Each row of a before or after table is a point. One or more steps were done to the points. Then noise was added and the rows were shuffled. The steps act on how far a point lies along the listed directions, d1 being the first. Write out the steps. A step turns or swaps two directions, mirrors them in a line or flattens them onto one, adds a multiple of one to another, or multiplies one. Angles are multiples of 10 degrees, from the lower direction toward the higher: turns from -170 to 170, lines from 10 to 170 but not 90. Use the fewest steps. Two steps may share a direction if one is a turn and the other turns, adds or multiplies; they go together, in the order done. Otherwise the lowest direction goes first.
In the rows, 128 means zero.

Directions:
(1): [ 93 147]
(2): [109  93]
Before, 11 rows:
[[171 140]
 [133 121]
 [143 126]
 [142 112]
 [184 133]
 [115 101]
 [103 164]
 [195 138]
 [118 110]
 [131  82]
 [162 122]]
After, 11 rows:
[[170 144]
 [130 136]
 [105 168]
 [132 149]
 [154 152]
 [126  84]
 [110 136]
 [191 158]
 [177 154]
 [104 145]
 [139 138]]
Steps: swap d1 and d2

Directions:
(1): [139  84 157  92 109 133]
(2): [109 141 127 132  72  98]
(3): [ 76 145 136  92 141 137]
(4): [114  93  74 119 132 115]
(5): [141 144 102 114 100 178]
Before (14 x 6):
[[127 214 117 164 107 106]
 [126  93 147 130 134 120]
 [107 130 161 113 128 111]
 [115 152 103 111 131 171]
 [161 154  84 141  99 175]
 [140 124 182 131 104 113]
 [112 145 156  48 159 224]
 [111 138 120 107  92 112]
 [124 161 124 139  67 112]
 [111 129 121 125  69 107]
 [108 157 165 117 103 147]
 [115 144 144 109  81 167]
 [112 127  64 125 109 109]
 [117 144 152 114  97 125]]
After:
[[140 101 126 118 177 156]
 [ 97 144 122 122 129 123]
 [133 131 154 111 149 147]
 [156 131 134 135 187 159]
 [118 130 153 105 139 145]
 [122 121 161 117 147 154]
 [158 120 175 123 130 149]
 [116 147 173 118 146 157]
 [ 65 155 180  70  76 117]
 [125 115  73 123 163 122]
 [137 120 126 105 166 144]
 [125 103 137 123 113 132]
 [149 194 120 161 185 141]
 [148 137 115 155 132 122]]
Steps: multiply d2 by -1; multiply d5 by 0

Directions:
(1): [ 64 130 121 150 123 113 135 137 172]
(2): [116 146 149 108  79 107 154 164  99]
(3): [141 114 199 141 133 140 119 148 154]
Before (11 x 9):
[[118 122 224 184 142 136 124 155 180]
 [131 127 198 152 124 127 130 157 160]
 [146 129 107 113 137 120 127 120 106]
 [136 128  75 149 162 142 111  91 116]
 [115 124  75 123 131 107 108 102 113]
 [113 144 195 160 128 131 145 171 173]
 [107 140  80 131 152 121 116  86 136]
 [138 107  61 121 158 141 123  88 101]
 [117 137  61 122 136 130 112 110 123]
 [126 134  75 131 135 103 136 109  99]
 [105 129  64 151 132 120 135 112 128]]
After, 11 rows:
[[137 116 132 164 174 145 106 104 176]
 [119 151  81 122 105 116 144 129  76]
 [117 115 108 191 198 149 101  85 187]
 [100 141 107 137  89 105 159 152 108]
 [ 95 159 101 112 100 100 145 124 105]
 [108 151 105 106  87 111 138 153 101]
 [121 130 133 176 181 149 119 117 192]
 [145 130 131 109 123 114 134 137 101]
 [109 136 118 109  90  91 128 141  93]
 [124 131  92  95  95 113 158 135  65]
 [125 141 131 123  98  92 152 149  90]]
Steps: turn d2 and d3 by 80 degrees

Directions:
(1): [142 154 141 164 116 111  89  75 164 105 130 169 130 135]
(2): [148  90 126 106 134 142 111  81 109 113 143 100 192 139]
(3): [123 125  87 144  54 161 134 102 111 133 144 115 103 118]
(4): [ 64 126 146 115 139 114 140  79 118 154 129 120 104 172]
(5): [ 75 107 112 105 121 148  74 140 150 145 102 152 147  97]
(6): [ 93 103 126 206 139 120 146 139 145 130 143 105 159 116]
Before:
[[173 137 136  79 144 123 127 138 105 124 123 131 115 121]
 [143 154 127 115 129 118  86 102 148 122 117 164 124 130]
 [130 129 137  97 118 138 115 117 117 122 125 137 114 142]
 [134 128 130 113 123 137 109 111 118 132 132 140 123 127]
 [106 102 136 163 136 128 162 154 124 135 141  97 148 122]
 [130 136 155  86 150 124 123 122 125 134 124 132 136 135]
 [119  97 120 129 138 131 126 142 124 130 129 104 158 110]
 [103 113 112 132 138 130 138 152 136 141 112 124 132 111]]
After (8 x 14):
[[105 105 127 175 150 116 127 166 151 129 125 118 156  96]
 [143 144 145  48 124 137 108 111 107 125 114 150  95 157]
 [144 137 138  79 137 133 109 119 111 134 124 146 111 136]
 [166 160 117  62 118 132 109 124 115 131 114 150  93 134]
 [209 174 128  30 113 132 101 136 106 118 107 170  71 116]
 [ 70  87 136 247 140 116 159 148 157 131 151  96 176 109]
 [ 94 102 103 165 126 134 134 138 143 136 121 118 147 105]
 [125 167 150  62 122 128 124 123 122 146 114 154  78 140]]
Steps: flatten d1 and d5 onto the line at 110 degrees; turn d2 and d3 by -100 degrees; multiply d4 by 2; multiply d6 by 2.5

Directions:
(1): [ 98 154 107 102 156 122 105 161  91 172 110 132 163  97 113 161 125 117
 111  76]
(2): [ 95 169 192 113 110 117 127 101  97  79 123 148 128 133 140 155  92 116
 158 114]
Before:
[[ 74 181 207 113 121 111 129 105  87  87 126 160 155 124 146 166  83 108
  144  96]
 [141 108 133 130 140 125 134 122 133 145 132 142 119 126 115 119 137 132
  122 134]
 [ 68 181 154  91 150 128 114 146  82 142 112 146 153 106 130 181 109 118
  144  89]
 [ 94 147  62 102 169 120  99 182 100 209 116 132 176  81 114 153 149 118
   91  54]
 [120 114  67 132 173 118 107 174 146 212 133 107 157  95  96 144 155 129
   99  84]
 [126 103  81 123 158 134 125 146 146 167 128 121 139 124 113 128 142 135
  115 115]
 [127 132 109 127 142 129 138 149 121 162 122 141 136 112 115 146 142 117
  117 107]
 [104 155 158 129 132 132 116 128 101 135 117 140 134 110 132 162 105 110
  129 109]
 [ 84 171 117  99 144 121  98 159  81 154  89 127 177  99 114 169 123 103
  120  60]]
After (9 x 20):
[[ 65 185 160  92 147 129 115 141  81 136 114 150 154 108 131 180 107 119
  150  92]
 [ 83 159 118 104 167 116 108 164  87 178 117 144 184  91 120 166 120 112
   96  63]
 [104 150 210 145  99 108 140  76 146  58 152 137 105 149 139 140  94 126
  178 139]
 [ 78 185 216 117  91 110 131  78 100  50 133 163 121 139 158 153  87 113
  175 111]
 [ 79 185 181 104 112 119 112 117  80  88  97 139 153 122 134 170  97  99
  155  83]
 [122 146 160 131 116 126 147 115 121 107 128 150 117 130 132 145 120 114
  144 126]
 [139 112 144 132 136 122 136 114 133 134 133 145 114 130 120 120 134 133
  128 140]
 [120 120 156 128 121 130 140  94 146  85 140 136 111 151 135 127 110 131
  157 144]
 [106 152 145 129 140 132 112 138  98 148 115 139 139 104 130 161 109 109
  123 106]]
Steps: mirror d1 and d2 in the line at 40 degrees
